Each row is a point. The last column is the point's height on a tilted bowl or saddle (a function of degree 2), plus a little noise. Count its main directions that bend up, bend down and stay straight.
In the rows, zero is written as 128.

Points, 12 rows:
[[160 117 156]
 [168  82 172]
 [187 132 168]
 [127  75 166]
 [130 127 149]
 [ 59 104 174]
 [125 170 156]
 [ 38 142 186]
 [159  72 174]
 [115  81 163]
 [143 142 151]
 [191  75 189]]
Directions: 2 up, 0 down, 0 straight

Points:
[[ 79 152 182 117]
 [209 106  98 163]
 [ 53  95 105 179]
 [122 182 122 151]
 [126 115 179 132]
 [102  84 166  92]
 [ 69 170 221 121]
 [ 69 134 166 118]
 [118 163 199 142]
 [186 130 128 162]
 [157 147 174 167]
 [119 177  98 180]
 [138 137 225 210]
 [ 98  93 136  93]
 [189 117 153 216]
 [114 164 106 161]
 [124 145 149 118]]
Directions: 1 up, 0 down, 2 straight

Points (17 x 4):
[[107 136 108 103]
 [126 136 188 135]
 [ 81 149 120 100]
 [ 96 165 133  95]
 [156 114 165  87]
 [162 160 154  85]
 [ 50  87 130  90]
 [ 51  82 105  97]
 [ 87 176 128  99]
 [129 177 152  87]
 [153 119 129  74]
 [ 72 211  87 156]
 [200  37 126  48]
 [189  86  91 115]
 [161 174 111 103]
 [144 167  69 193]
 [137  62 162  80]]
Directions: 1 up, 0 down, 2 straight

Points:
[[ 84  69 168 138]
 [ 91 129  58 217]
 [102 135 170 131]
 [193 156 106 160]
 [129 162 128 143]
 [106 156 198 130]
 [166 115 145 123]
 [ 92 120  42 235]
 [134  56 143 119]
 [207  36 131 114]
 [142 146 138 133]
 [ 92 162 194 135]
 [175 110 165 119]
 [121 111  66 189]
 [137 123 113 143]]
Directions: 2 up, 0 down, 1 straight

Points (21 x 5):
[[110 166 111  62  42]
 [149 132  83 184  65]
 [133  44  74 102 135]
 [134 138 142 197  91]
 [127  41 114  65  96]
 [183 118 183 102  73]
 [101  85 176 135 119]
 [104 220 159 109  88]
 [108 167 165 106  99]
 [140  90 159 166 117]
 [166 189 113 136  55]
 [114 112 105 215  82]
 [117  81 124 199 122]
 [ 78 111 147 138 146]
 [ 85 101  82 121 109]
 [ 88 177 107 190  70]
 [108 112 109 170 113]
 [189  97 149 131 123]
 [ 68 142 167 211 145]
 [ 99 109  81 127  99]
 [ 67 135 137  50  77]]
Directions: 1 up, 2 down, 1 straight

Points:
[[124 109  88 168  86]
 [169 146 171 151  99]
 [147  98 149 136 104]
 [ 98  82 122 139 105]
 [114  97  78  78 109]
 [128 132 170 114 116]
 [154 149 139 162 100]
 [ 15 193 121  98  49]
 [192 177 103 133  82]
 [175 154  39  72  65]
 [ 35 109 174  92 140]
 [181 136 186 209  77]
 [236 124 143 235  41]
 [103 196 108 137  68]
 [ 97  99 141 164 107]
 [137 148  69 158  82]
 [121 117 164 150 112]
 [ 53 150 128 110 108]
 [129 129 113 136 108]
 [138 103 180  86 118]
 [103 158 124 196  99]
 [111 161 109 153  96]]
Directions: 0 up, 2 down, 2 straight

Points, 24 rows:
[[117  69  98  24  72]
 [111 141 123  91 110]
 [174 168 187  89 111]
 [154 138 157 166  80]
 [186 121 242  50 113]
 [ 72 163  96  73 101]
 [170 160 129 121  99]
 [201  95  80 156  96]
 [135  92 159 108 111]
 [220 106 216 194   7]
 [133 116 118 165  94]
 [173  73 106 157  89]
 [108 171  94  94 100]
 [108 136 163 157  95]
 [115 129 125 126 110]
 [ 89 112 129 125 126]
 [100 136 112  98 114]
 [142 208 127 122 108]
 [102 102  95 117 125]
 [ 85  63  74 159 150]
 [ 85 145  83  79 104]
 [ 56 123 117 128 130]
 [126 102 136  93 112]
 [203 110 114 208  60]]
Directions: 2 up, 2 down, 0 straight

Points, 43 rows:
[[ 73  66 160 156 180  45  23]
 [ 64 194 137 119 121 183 203]
 [130 129 126 108 106 153 134]
 [148 147 147 119 119 167 117]
 [157 100  81 108  52 114 164]
 [142 163  71  95  92 211 189]
 [122 147 170 103  79 145 153]
 [139  87  67  44  22 158 184]
 [214 148 132 151  96 177  82]
 [128 175  84 134 167 125 138]
 [116 141 138  29  63  98 158]
 [  7 159 127 110 136 125 152]
 [117 105 174 107 151  40  87]
 [143 107 124 130 107 106 118]
 [116 160 177 133 141  54 172]
 [103 201 146 159 147 113 184]
 [165 104  79 134 186 113 126]
 [177 100 108 196 112 158 126]
 [118 193  67 107 138  87 161]
 [149 101 174 156 116 147  87]
 [130 106 155 203 144 149  99]
 [ 46 129 156  68 176 130 142]
 [184 183 145  84  74 229  79]
 [117 144 154 105 137 105 126]
 [123  88 113 169  85 150 132]
 [155  37  54 148 201 149 211]
 [114  80  83 126 124  52  67]
 [ 99  88 110  97  72 139 135]
 [208  95  95 173  73  71 197]
 [105 155 128 148  89 129 168]
 [100 135 167 203 179  95 113]
 [165 139  89 155 226 165 141]
 [ 98  74  69 184  68  79 123]
 [129 167 192  78  85 142 163]
 [195 124 119  87 137 143 112]
 [ 96 126 112  61 132  63  80]
 [ 97 146 155 117 132 107 139]
 [128  57 128 190 172  68  50]
 [ 82  92 103 101 108 153 138]
 [176 108  92 154 134 141 139]
 [126 135  83 141 164 157 141]
 [140 106  71 155  63 125 171]
 [117  77 116  67  85 135 129]]
Directions: 2 up, 1 down, 3 straight
